Every row gives one point. Any point is a mix of the corners, with weights that add up to 1. It lies inside the corners' shape when no weight is negative. Say inside or outside, and name the corners with a negative weight.
In the rows, zero is written as 128.

Corners:
(1): [155 145]
(2): [149 196]
(3): [59 67]
Points:
[69 77] -> inside
[151 152] -> inside
[99 89] -> outside (2)
[79 89] -> inside
[168 163] -> outside (3)
[127 109] -> outside (2)
[ 83 100] -> inside
[85 81] -> outside (2)

Corners:
(1): [ 90 125 116 132]
(2): [207 207 186  67]
(3): [ 80  88  50 134]
(4): [ 98  98  99 111]
(5): [175 134 166 140]
Points:
[200 207 199  83] -> outside (3, 4)
[161 156 170 128] -> outside (3, 4)
[120 110  89 121] -> outside (1)
[ 93  98  72 128] -> inside
[181 166 169 111] -> outside (4)

Corners:
(1): [175 147 135 178 117 135 120 139  87]
(2): [143 129 121 127 103 115  90 131 133]
(3): [117 151 155  99 113 156  91 131 159]
(4): [ 96 146 132 131 126 120 176 218 141]
(5): [164 133 152 123 130 117 175 106  95]
(6): [ 50 119 128 117 162 159 137  78 151]
(7): [143 129 133 124 249 105 140  88 158]
(8): [158  99  89 129 130 161 140 114 143]
(9): [122 137 136 231 124 134 176 117 123]
(10): [116 167 105 116 107 138 120 107 156]
Points:
[111 123 122 120 139 143 130  89 145] -> outside (1, 4)
[147 137 135 151 144 128 145 120 118] -> inside
[150 139 127 135 131 140 139 123 135] -> outside (2, 6)
[138 134 131 134 178 123 134 114 141] -> inside

Corners:
(1): [147  83 164 137 173 128 124  85 125 215 191 105]
(2): [ 89 125 149 137  38 198 163 206  46 216 158 183]
(3): [208 112 149 181 136 125  78  63  77 135 130 135]
(4): [193 109  89  60 110 165 160 160 191 182  89 110]
(5): [167 132  65 149 196 100  83 143 178  50  44  73]
(6): [100  65 143 220 164 171 197 197  85 120 155 189]
(7): [184  91 109  29 136 102 139 110  86  89  63 113]
(8): [195 138 159 173  96 101 129 214 132 119 216 151]
(9): [178 152  43 119 180 112  89 157 129 115  62 153]
(10): [117  52 147  50  95 137 131 133 145  77 121 121]
(11): [244 221  83  57 153 170  77  58  86 132 108  61]
(12): [176 155 126 133  80  79 166 133 139 119 163 151]
(13): [209 159  61 164 101 154  83 111  74 194 209 102]
Points:
[183 128 131 133 111 119 132 167 126 129 159 136] -> inside
[152 120  91  86 143 151 135 179 119  99  63 131] -> outside (1, 3, 12, 13)
[118  72 137 140 114 149 160 149 103 141 133 147] -> outside (8, 9, 11)
[176 115 127 115 126 135 124 117 104 145 136 128] -> outside (5)
[159 126 132 131  99 139 138 136 119 142 161 131] -> outside (7, 9)

Corners:
(1): [117 198 126 115 144 124 148 112 127  74 121 112 134 104 113  98  89 122
 110 141]
(2): [149 143 110 134 127 156 143 166 152 138 103 109 139  98 122 123 121 114
 146 124]
(3): [112  97 115 157 101 135 124 125 119 146 146 139 146 110 114 114 115 110
 141 102]
(4): [140 107 145 144 105 180 143 119 129 139 129 138 133 167 141 114 122 156
 127 115]
(5): [127 111 125 117 140 118 120 147 155 129 122 107 147 137 125 142 116 125
 146 150]
(6): [153 157 159 145 131  94 140 149 161 140 156 115 133 128 112 155 156 124
 145 121]
(7): [140 110 118 145 138 189 113 127 165 109 136 114 114 106 110 135 103 140
 149 134]
(8): [117 102 141 123 136 131 129 131 109  89 126 123 129 129 136 110 134 126
 136 113]
(9): [150 116 119 154 142 105 100 126 160 114 125 138 138 142  95 102 105 123
 139 120]
(10): [ 74 135 133 141 105 131 128 174 136 138 129 107 133 115 193 131 135 148
 132 127]
(11): [ 95  99 130 106 134 144 125  90 135 165 109 167 145 144  99 108 133 128
 127 116]
(12): [139 167 154 121 146 120 126 174  99 127 118 113 122 115 163 108 135 137
  95 144]
(13): [ 59 156 137 139 122 119 131 147 124 122 119 139  99 140  94 109 119 117
 155 121]
(14): [140 122 129 106 107 114  97 130 103 106 119 180 111  73 175 113 152 135
 161 150]
(15): [146 162 161 117 120 141 107 117 126 125 128 133 111 131 137 108 123 113
 150 125]
(16): [134  96 114 123 134 120 118 111 118 128 115 128 125 115 125 158 142 201
 116 137]
(17): [156 121 108 138 170 103 151 110 121 161 122 178 152 154  87 135 127 126
   7  91]
(18): [137  87 163 132 115 113 142 148 100 113 110 113 103  86 212 118 168 123
 130 163]
(19): [142 138 111 140 140 145 145 125 119 152 133 128 109 146 110 127 157 120
  84 111]
(20): [144  90 162 111 131 111 146  99 159 133 158 124 111 131 147 120 125 152
 136 116]
(21): [ 99  91 126 155 140 131 131 145 100 112 135  98 146  98 211 109 103 121
 148 135]
Points:
[131 125 127 131 139 118 128 126 127 128 125 136 128 122 118 122 127 128
 115 123] -> outside (4, 10)
[128 117 132 129 128 129 130 126 130 130 127 137 127 130 129 125 134 140
 119 127] -> outside (2, 15, 21)
[130 121 134 131 127 132 131 129 134 130 129 129 123 124 129 122 131 131
 127 125] -> outside (21)
[112 123 136 130 123 124 134 120 107 134 124 142 122 124 159 107 130 141
 105 125] -> outside (2, 5, 6, 7, 8)
[127 121 124 122 129 133 131 131 103 136 115 140 135 115 155 119 138 129
 105 129] -> outside (6, 7, 9, 13, 20)
[126 136 136 129 122 147 129 140 134 126 123 126 120 126 131 108 124 122
 139 127] -> outside (6, 16, 17, 21)
[127 113 137 126 130 127 130 130 132 126 125 126 127 123 138 121 130 130
 133 131] -> inside

Corners:
(1): [ 28 133 141  45 232 131 167  85 132  90 117 187 195  67 152 216  89 138
  26  81]
(2): [157 173 187  87 229 154 113 121 145  68 102 172 183  97  95  94 153 100
 174 145]
(3): [116  85 198 177 175 150 104 163 116  81 178 144 191 159 107 185 167 108
 121 123]
(4): [ 54 101 141 151  91  51 140 132 129 125 183 189 120 162 111 153  95 207
  91 234]
(5): [140 122 140  86  93  73 179 119  95 154  57 119 137  80 183  67  84 168
 171 157]
(6): [112  69  26  92 101 125 101  70  83 101  79 153  53 109 203 180 107 215
 179 164]
(7): [ 69  92 176 110 187 124 163 162 168 187 170 149 138 111 204  79 140  78
  62 115]
(8): [103  97 162  83 176  74 156 124 133 191 177 114 175 180 180 155  88 205
 132 173]
(9): [ 43  67 104 125 150  65 136 159 162 128 119 114  57  84 117  71  73 177
 102 104]
(10): [127 173 113 105 172  74  90  85  83  32 148  86 148  91  71  70 148  86
 182 155]
(11): [ 98 153 151 156  91 117 137 143  75 171 130  83 112 186 185 177  52  96
 179 174]
(12): [ 57  93 212 145  96  72  66 144 183 114 140 164 106 124  77  74 141 171
 193  89]
(13): [ 30  60 157 196 172  84  93 179 181 182 184  86 131 125 114 218 143 121
  68  69]
(14): [107 113  79 218 104 142  36  87 140  32 187  64  79 113 101 148 173 153
 230 193]
(15): [100 137 232 155 149 161  68 112 180 166 206 145 180 175  98  77 112  56
  80  93]
(16): [165 113 153 142 185 143  43 174 119 132  87  58 101  76 197 138  75 131
 110  89]
(17): [ 44 143  52 190 223 150 153 129 183 128 119 148  83 142 176  90 174 191
 162 165]
(18): [160 187 172  36  93 137 157  70  86 194  86 144 112  88 123 119 123 200
  62 106]
(19): [140 122 130 161 110  76 163  35  90  26 101  42 108  79 113 160 151 103
 138 233]
(20): [ 72  74  72 199 157  86 185 129 151 116 228 170  91 167 198  97 171 141
 228 158]
(21): [ 76 115 102 192 161 161 151  57   7 163 209 105 105  71 114 167 129 202
 183 200]
Points:
[106  92 131 162  99 114  66 142 138 124 150 105  89 123 142 116 116 133
 147 118] -> outside (1, 2, 8, 17, 19, 21)
[104 125 142 132 148 114 107 115 119 110 128 114 129 110 125 141 117 149
 138 143] -> outside (7, 20)
[ 73 113 128 137 145 106 137 123 132 148 163 142 119 132 145 117 119 157
 146 150] -> outside (3, 16, 19)
[ 82 105 139 132 132  97 153 111 115 136 146 135 127 130 145 140 121 149
 125 149] -> outside (2, 14, 16)
[ 86 110 150 127 157 105 149 134 125 145 130 132 126 110 149 140 111 161
 111 134] -> outside (6, 10, 14, 15)
[ 87 123 140 136 150  94 117 111 116 103 143 105 127 116 106 170 115 175
 122 174] -> outside (5, 6, 7, 15, 20)
[ 92 112 152 109 126  83 129 102 137 136 126 144 112 112 105  85 128 172
 139 153] -> outside (1, 3, 11, 14, 16, 20)
[118 149 147 123 152 127 147  83 102 106 144 138 151 137 131 117 137 121
 165 155] -> outside (4, 7, 9, 13, 14, 16)

Corners:
(1): [142 167  27  93 120 134  91 177  14 111 140  82 105  81  77  83 147  74
  93  70]
(2): [147 159 132 112  84  73 124 137 184 130  68 104  91 182  50  79  77  34
 108 133]
(3): [101 188 121 160 161 102 146 197  52  90 149 150  60 138 119 173 185 100
   7  48]
(4): [162 137 138  92  37 122 163 151 169 161 168 125 173 203  91 128  58  96
 143  88]
(5): [208 151  99 101  91 133 203  45 133 140 101 198 142 148  89 137  37 126
 123 147]
(6): [122  52 183  27 141 165  52  64 125  48 108 151 159  32 158 193 131 229
 168 206]
(7): [156  82 159 154 136 158 226 156 152 111 167 160 130 144  90 118  70  42
 150 148]
(8): [ 57  97  77 110 145 123 155 180  30 110  60  83  86  42 158 184 182 166
  63  84]
(9): [ 70 133  59 181 108 113  81 128  85  70  88 113  76 105 156 169 219 153
 156  81]
(10): [112 122  43 113 141  63 164 223  83 162 111 109  81 148 178 162 134  70
  95 114]
(11): [101 141 126 130 103 114  86 173  17 175 103  77  16  47 188 130 206 215
 124 121]
(12): [181 117  55 122 119 109 158 162 100  81 131  48  37  92 165 127 200 130
  73  60]
(13): [120 130 123 119 198  93 110 131  83 131 106 105 119  36 146 149 246 124
 105  72]
(14): [163 142 116 146  66 156 145  75 184 157 102  91 137 161  86 132 110  88
  73 173]
(15): [229  89  89 127 144 125 180  66 170 183 108 179 172 146  33 153  70 155
 159 183]
(16): [127 144 144 107 163 151 180 121 143 128 113  99  63 239 126  62 138  79
  83  87]
(17): [ 96 174  53 150  97 168 138 166 120 189 105 132  30 132 112 115 190  26
 123   8]
(18): [245 159 156  93  72 185 224 105 134 118 110 198 189 119  73 150  72 134
 169 193]
(19): [118 159 106  64  94 102 196  95 244 157 133 202 153 187  92  64  99 112
 107 179]
(20): [ 63 147  91  56 152 102  98 123  53  93 131  60  34  42 124 159 171 117
 163 116]
(21): [127 212  88 156 172 109 179 154 190 161 147  80  78  92 112  90 118 138
  90  59]
Points:
[138 146  88 120 123 129 140 136 106 126 118 114 101 121 108 120 139 110
 112 103] -> inside
[135 153 100 128 131 116 151 156 103 115 130 115  84 120 121 137 153 113
  82  86] -> inside
[143 124 102  97 113 128 143 132  98 158  91 121 110 129 111 142 123 115
 124 125] -> outside (3, 7, 9, 12, 19, 21)
[139 145 109 113 105 121 145 148 113 134 132 122 111 135 108 130 125 111
 109 101] -> inside
[169 128 116 125 115 127 140 125 139 131 111 129 114 135 106 118 111 109
 145 113] -> outside (3, 8, 14, 19, 20)
[143 143 122 109 125 128 146 125 128 131 118 120 103 120 100 122 133 107
 110 110] -> outside (9, 10)
[126 147  80 121 115 109 143 143 118 150 112  99  86 127 112 106 141  98
 112  99] -> outside (3, 6, 18)
[149 126 114 107 119 127 149 124 133 132 123 127 120 131 108 135 119 127
 123 120] -> inside
[143 133 106 120 135 126 152 125 121 127 114 132 103 114 108 133 132 121
 114 125] -> outside (4)

Corners:
(1): [109  37 147 127 103 129 175 120 121 156 103 132 138 141  88 165 113  96
 151 151]
(2): [ 57 190  42 122 138 134  80 136 115 135  98 131 142 205  58  65 181 138
 114 187]
(3): [212 125 100  58 181 153 170 123 128 133  82 105  72 111 154 177 169 144
 101 163]
(4): [ 84 102 101 134 149 141 118 118 143  92  78  52 147 106 151 188 157 177
  93 122]
(5): [152 140 157 137 114 123 116 117 125 191 126 170 135 190 119  81 163  82
 126 123]
(6): [129 140 110  83 155 134  66 181 116 107 142  99  31 141  99 137 105 108
  63 136]
(7): [201 221 146 114 120 148 213 106 106 149  90 103 170 170  69  60 163 136
 146 145]
(8): [152 199 157  35 179 152 148 101 105 119 125 138 142 122  70  27 158 163
  83 163]
(9): [152  72 101 120 121 167 126 170 190 102  76 101  26 125 154 142 191 157
 187 143]
(10): [ 68  94  77 214 151 102 164 158 145  94 137 176 120 134 183 193 105 134
  90  81]
(11): [182 141 170   7 120  92  77  92 107  61  86 109 196 156  69  41 119 175
 170 231]
(12): [ 75  64 143 187 149 200 133 149 158 184  96 127  85  75 131 206 154 133
 100 191]
(13): [103  62 146 165 199 119 158 154  69 180 140 119 111 122 143 153 120  26
 172 126]
(14): [ 10 151 105 155 117 187  96  93 146  76  70 233 120  46 121 192  49 111
 177  56]
(15): [195 162 103 147  69 134 152 119 101 105 122  53  98  85 143  81 177  73
 157 157]
(16): [180 102 111  97 112 124  79 148 179 101  90  96 107  98 119  59  79 108
 156 105]
(17): [ 88  57 125 135  91 102 124 163 152 135  92 106 156 145 172 123 135  68
 134 123]
(18): [119  88 119 172 125 183 107 183 131 139 182  71 182 100  61 147 150  78
  72 149]
(19): [234 111 194  77 124 172 131 168  91 198 158 106  67 137 164 151 188 162
  83 168]
(20): [195 134 159  92  54  45 186 118 143 163 134 105 187  64  36 118 149  63
 190  99]
(21): [134 235  90 135 169 156 101  86 194 216 208  37 212 120 140  40 108  97
 140  53]
Points:
[132 133 124 117 138 134 135 133 117 137 121 106 139 126 112 119 136 115
 121 143] -> outside (5, 9)
[130 148 118 115 125 151 123 130 139 119 117 107 128 113  94 113 130 138
 122 134] -> outside (3, 5, 13, 17)
[142 118 127 116 122 133 135 139 126 127 102 120 115 124 109 125 147 116
 135 146] -> outside (21)
[151 142 122 127 125 137 141 127 128 139 118 108 130 129 121 110 148 111
 129 134] -> inside
[119 122 131 129 140 134 132 124 120 157 137 115 153 117 124 129 138 102
 122 132] -> outside (6, 7, 9, 16)

Corners:
(1): [207 165 122 177  26 124 217  97 115 238  85 208 111 183 109 170 114 106
 158 131]
(2): [136 127 176 128 197 210 152 134 130 188 204 120 159 109 194  83 130 117
 162 150]
(3): [110 143 155 102 142 161 128 165 108 111 107 194 152 108  98 158 117  98
  97 164]
(4): [ 78 160 182 129 161  53  21 110  71 111 165  60  94 165 240  79 116 185
  33 132]
(5): [105 150 115 221 102  89  65 121 142  79 135 100 162  93 223 142 126 146
  77 176]
(6): [147 133 152 171 127 184 123 104  63 145 141 105 123  98 141  17 101 133
  63 156]
(7): [ 68 163 101 140 112 117 154 162 130 126  93 164 170 133 244 140 166 123
 187 173]
(8): [126 249  78 153 160  13 177 224 123 206 112 162 126 122 149  75 129 135
  83 137]
(9): [170  80 133 130 163 121 154  93 107 156 134 122 119 120 159 148  91 122
  86 117]
(10): [ 82 140 180 209  96 117 147  74 137 162 200 138 141   9 109 138 198 158
 125 196]
(11): [206  62 125 112 138 162 200 125  85 203 143 150 159 211  94 110 132 121
 122 151]
(12): [103 136 183 149 103 103  73 153 142 119 171  59 145 109 113 118 120 104
 107  98]
(13): [136 108 191 145 145 106 104 122 100 118 128 123 131 167 210  61 165 128
 120 114]
(14): [223  70 113 141  98 132  45 160 104 150  90 111  97  87 154  89  95 107
  94 139]
(15): [188 117  63 137 148 172 171 163 133 148 116 168 211 113 159 103 104 109
 115  81]
(16): [122 208 144 188 106  82 119  55  80 218  51 123 164 140  93 124 148  79
  77 136]
(17): [141 141 214  83 192 156 170  57  90 111 236  63 145 136 184  83 181 167
 127 167]
(18): [129 194 170 212 162  73 157  98  55 102  95 100 191 161 137 128  60 221
 135  74]
(19): [103 153 187 143 146 123 151 117 174 188 134  80 181 170 146 159 189 162
  58 159]
(20): [144 132  79 137  99  60  93 147 196 158  77 152 151 148  85  79  86 138
 136 148]
(21): [189  92  44 190 143 186 149 181 179 113 134 179 158 113 108 162 140 129
 138  85]
Points:
[133 142 138 156 128 120 143 120 123 155 133 136 150 129 140 114 134 132
 115 139] -> outside (14)
[123 144 136 167 117 104 119 129 127 151 119 133 144 121 140 120 127 134
 113 145] -> outside (15, 17)
[111 149 140 157 149 100 118 136 115 136 134 119 152 134 166 109 128 143
  93 132] -> outside (1, 14, 17)
[128 149 144 147 140 109 127 133 129 161 134 117 146 136 154 110 133 139
  98 141] -> inside
[139 144 139 154 128 124 142 124 120 159 128 139 146 133 153 122 135 133
 110 145] -> outside (12)
[139 135 143 144 140 121 140 137 130 144 148 123 149 132 158 124 132 140
 120 131] -> outside (6, 16)

Corners:
(1): [154 158 169 115 118 203 152 133 106 162 143 199 151  99 188 176 114 193
 118 111]
(2): [126 174 125  88  76 185  98  37 156 166  93 157 112 190 119 123 167 165
 211 163]
(3): [230 239 201 131  99 147 159 136 201  90 105 163 136  81  56 150 129 110
 156 110]
(4): [127 135 113 197 148 131 150 150  37  61 177 144 176 197 183  76  83  79
  69  91]
(5): [206 100 185 157 176 102 118 143  56 121 191 169 114  87  94 185  69  42
 135 159]
(6): [197 144  89 170  91 132  95 177  88 195 189  60 173  56 162  55  68 102
 182 107]
(7): [ 94 111 138 112 141 131 153  50  83 195  95 125 114 221 122  97 139 185
 125 109]
(8): [118 183  97  99  58 115 152 181 107 170  82 114 155  86 193 108  61 134
  61 120]
(9): [ 63 104 108 161 160 202  77 104 195 209 105 192 118 217 180  78  97  79
 153  99]
(10): [121 172  61  97 162 171 107 133  84 169 131 111  61 153  77 179 153  84
 169 106]
(11): [210 136  99  78 115 150 151 128 156  68 143 163 134 106  95  94 111 192
 187 125]
(12): [164 137 138  80 194  90  73  80 125 126  75 175 116  82 182 106  99 147
 103  87]
(13): [112 176 205 103 103 151  54 145 104 167  50 143 100 103  64 148  69 171
 173 128]
(14): [194 116 118 198 121 161 170 123 104  33 152 111 132  93  92 166  93  60
 165  89]
(15): [ 96 164 187  76 109 141 157  94 118  73 163 184 121 159 143  87  78 142
 169 118]
(16): [ 55 144 169 112 206 144  74  64 187 127 108 184 158 114 102 194 169 127
 102 115]
(17): [ 92 171 119 159 202 183  72  61 174 106 104  87  32 249  89 194 146 180
 163 189]
(18): [ 68 186  61 187 137 151 100  48 146  83 130 139  73 230  83  89 163 134
  92 154]
(19): [110 121 107 150 145  85 120 136 121 106 157  68  53 165  97 195 169 167
 170 122]
(20): [131 165  60 101  99 144 125 120 145 155 179 139 141 180 155 155  57 100
  69 111]
(21): [197  84 146  36 110 139 121 199 100 208 135  86 126  82 192  23 126  89
  62  65]
Points:
[139 136 117 147 144 141 104 135 106 122 134 120 113 128 126 131 117 119
 140 117] -> outside (3, 7, 15, 20)
[119 160 109 129 120 161 147 108 144 110 132 133 114 179 127 131 136 134
 130 118] -> outside (5, 6, 12, 13)
[177 165 134 116  85 160 144 168 109 132 138 140 142 104 142 115  65 114
 141 120] -> outside (7, 12, 16, 18, 19)
[133 146 133 136 141 141 118 113 112 117 141 146 119 151 131 120 104 117
 131 123] -> inside
[121 152 125 137 146 140 112 106 127 134 108 129 108 169 118 142 126 104
 110 117] -> outside (1, 6, 11, 15)
[121 146 139 116 135 145 120 104 119 141 122 143 118 150 123 128 117 141
 133 116] -> inside
